Every row gives one point. A path goes straight from each point to the next, and from the last back to the first. The post is the endless flat space through its rows: a point in 2 columns, a line in 3, a plane in 4, and so on, so that a path can go around it. Count how often the path circles the post. Going back the other way cancels.

Post, one row:
[[0.11 0.06]]
Path (29 x 2):
[[ 2.17 -0.56]
 [ 1.47 -2.75]
 [-0.69 -0.70]
 [-0.48  0.78]
 [ 0.53  0.90]
 [ 1.76 -0.08]
 [ 0.92 -1.89]
 [-0.59 -0.26]
 [-1.51  1.71]
 [-0.82  0.90]
 [-0.54 -0.60]
 [ 1.29 -2.31]
 [ 1.89 -0.38]
 [ 0.14  1.62]
 [-1.29  0.70]
 [-0.87 -1.80]
 [ 0.79 -1.50]
 [ 2.11 -0.76]
 [ 0.97  2.02]
 [-2.01  2.69]
 [ 0.51  0.69]
 [ 2.72 -0.92]
 [ 0.23 -1.56]
 [-1.73 -0.76]
 [-0.94  1.38]
 [-0.76  2.72]
 [-1.49  0.73]
 [-0.23 -2.24]
 [ 1.12 -0.86]]
Times around: 0

Post, 5 rows:
[[ 1.40  0.69  0.32  0.53 -1.12 -0.37]
 [ 0.55 -1.59 -2.33 -0.03  0.60 -0.61]
 [ 0.47  2.03  1.33  0.27 -0.68  0.55]
 [ 0.52 -0.13 -0.80 -1.97 -0.33  0.83]
 [-0.98 -1.23 -0.46  1.34  0.19 -1.95]]
Path:
[[ 1.58 -0.73  0.71  0.91  0.53 -0.67]
 [ 0.35 -1.30 -1.26 -1.92 -0.34  0.70]
 [ 1.09 -1.05 -2.86  1.64  0.75 -0.62]
 [ 1.75  2.32  0.65  0.02 -1.70  1.02]
 [-0.04  0.11 -0.18  2.15  0.29 -0.08]
 [-2.21 -0.40  1.44 -0.51 -2.23 -0.69]
 [-1.95 -0.01 -3.16 -2.23  1.75  0.13]
 [-0.32  0.63  0.64 -1.03 -0.42 -0.41]
 [ 2.85 -1.39 -0.92 -0.02 -0.12 -0.54]
 [-1.27 -3.10 -1.38 -1.92  1.25  1.11]
 [-0.79  0.71  0.43 -0.76 -0.68  1.10]
 [ 0.38  2.33  2.16  4.19 -3.48 -3.84]
 [ 1.64  0.22 -0.64 -2.07 -0.62  0.58]
 [ 0.16 -1.32 -0.42 -1.37 -0.33 -0.67]
 [ 1.62  2.11  0.81  1.45 -0.35  1.38]
 [-4.74  2.65  1.42 -0.55  1.04  2.25]
 [ 0.08  0.17 -0.98 -2.13 -1.80 -0.65]
 [-1.41 -0.38  0.40 -2.27  0.54 -1.09]
 [ 0.58 -2.19 -0.07 -1.08 -1.09 -1.46]
 [ 0.22 -0.58  0.69 -0.81 -0.22 -1.17]
 [-0.39  0.16 -0.97  0.73 -0.01 -2.48]
 [-1.16 -0.30 -2.69 -1.61  0.56 -0.53]
 [ 0.66  0.93  0.77 -0.44 -0.76 -2.14]
 [ 0.76 -2.34 -0.44 -0.66  0.58 -0.95]
 [ 0.87 -0.16 -0.03 -0.53 -1.07  0.23]
 [-1.32  1.65  1.94  1.40 -2.32 -0.65]
 [-2.64  2.06  0.39 -0.40  0.35 -0.10]
 [-1.87  0.52  0.24  0.48  1.31 -1.66]]
Times around: 4

Post:
[[-0.62 -0.32 -1.61  1.95 -0.55 -0.38  0.54  0.40  0.30  0.05  0.53]
 [ 1.36 -1.14  1.51 -1.39  1.22  3.11  0.51 -3.08  0.59 -0.37  1.37]
 [-0.93 -0.24 -0.43  0.83 -0.06  0.63 -1.33 -1.07 -0.66  1.11 -0.32]
 [ 1.18 -1.22 -1.21  1.65  0.80  1.23  1.59 -0.43 -2.05  1.87  0.81]
 [ 0.89 -0.45  1.27 -0.66  1.19 -1.46 -0.89  0.89 -0.48 -2.18 -0.85]
 [-0.45  0.67  2.37 -1.43 -0.87 -0.62  0.32  1.26  1.10 -0.94  0.39]
 [-0.05  2.12 -1.26  1.72 -0.45 -0.60  1.11 -0.54 -0.29  0.71 -0.62]
 [-1.68 -0.01  1.29 -1.52  1.04 -1.99  0.32  0.74  0.07 -0.99  0.00]
 [-0.11 -1.98 -0.55  1.97 -0.31  0.10  2.01 -0.07  0.40  0.64 -0.83]
 [ 0.44 -0.66 -1.91 -0.73 -0.51 -0.14  0.35 -0.29 -0.52  0.13 -0.27]]
Path, 27 rows:
[[-1.01 -1.06 -0.38  3.60  0.46  0.76  1.49 -1.62  0.47 -0.20 -1.70]
 [-0.53 -1.19 -0.16  1.19  0.39  0.07  0.63 -2.36 -0.15 -1.19  0.41]
 [ 0.40 -0.28 -2.76  1.87 -3.14 -1.78  0.16  2.69 -0.56  0.27  1.04]
 [-0.32 -2.03  1.46 -1.22  0.81 -0.23  0.79  0.37 -1.79 -1.02  1.48]
 [-1.33 -1.64 -0.35  1.53 -1.07  2.51  1.88  0.51 -0.25  2.06  0.97]
 [-0.56 -1.29 -0.89 -0.20 -1.58 -0.11 -0.10  1.82  1.23  0.25 -0.28]
 [-0.68 -1.37  0.17 -2.63  3.17 -1.86  1.79  1.27 -2.17  0.51  2.92]
 [ 0.66  0.91  0.47  2.27  0.28  0.96 -2.79 -3.21  1.20 -2.00  0.26]
 [ 2.38 -0.26 -1.05 -0.29  0.28  1.59 -0.77 -3.58  0.87 -4.10  0.62]
 [-0.57 -0.24 -0.30  1.10  0.57 -0.05  1.02  0.88 -0.87  0.05  1.10]
 [-0.57  2.50 -2.59  0.28 -1.09 -1.21  0.87  1.52  0.42  0.40 -1.83]
 [ 0.50  0.11 -1.08  3.07  0.91 -0.83  3.27  0.46  0.49  1.12  0.50]
 [-2.91  0.27  1.69 -1.13  0.00 -0.82 -0.46 -2.22  0.55  1.44 -1.77]
 [-0.81 -0.77  0.58 -0.29  1.77  0.37  0.80 -3.30  0.23 -2.30  0.10]
 [ 0.99 -1.98  1.21  0.66  3.38  0.72 -0.31  0.95 -4.32  0.41  0.77]
 [-0.67 -4.39 -1.22 -2.10  1.83  0.60  2.31  0.66 -1.21  2.11  0.14]
 [-0.03  1.67 -1.38  0.97 -0.98  0.05  1.55 -1.34  3.27  0.35 -0.23]
 [-2.34 -0.09 -0.78 -1.14 -0.15 -0.34 -2.07 -1.12  0.19  0.40  1.62]
 [ 0.53 -0.44 -0.37  0.81  0.68 -0.42  1.90  1.00 -1.34 -0.68  2.25]
 [ 1.67  2.16  1.57 -0.56  2.46  1.01  2.22 -1.30 -1.35 -0.92  1.04]
 [-2.24 -3.23  0.42  1.53  1.63  0.13 -0.69  0.54  0.49 -0.50  0.99]
 [ 2.27  1.29  0.98  0.75  0.92  0.46  3.47  1.66  0.00  0.44  2.99]
 [-0.42 -0.64 -1.36  3.02 -0.22 -1.36  2.30 -1.29  1.48  0.43 -0.56]
 [-0.24 -1.18 -0.02 -0.65 -1.02 -0.75 -0.50 -0.18 -1.50  0.34  0.20]
 [ 1.70 -0.01 -0.42  1.18 -2.20  0.78  0.75 -0.34  0.17  1.25 -0.30]
 [-1.65  0.77  0.29 -1.51 -1.42 -0.07  2.02 -0.45  2.90  1.31  0.48]
 [-0.72 -1.86  0.34 -0.50  1.09  2.27  1.14 -1.13  0.83  0.77 -0.02]]
Times around: 3
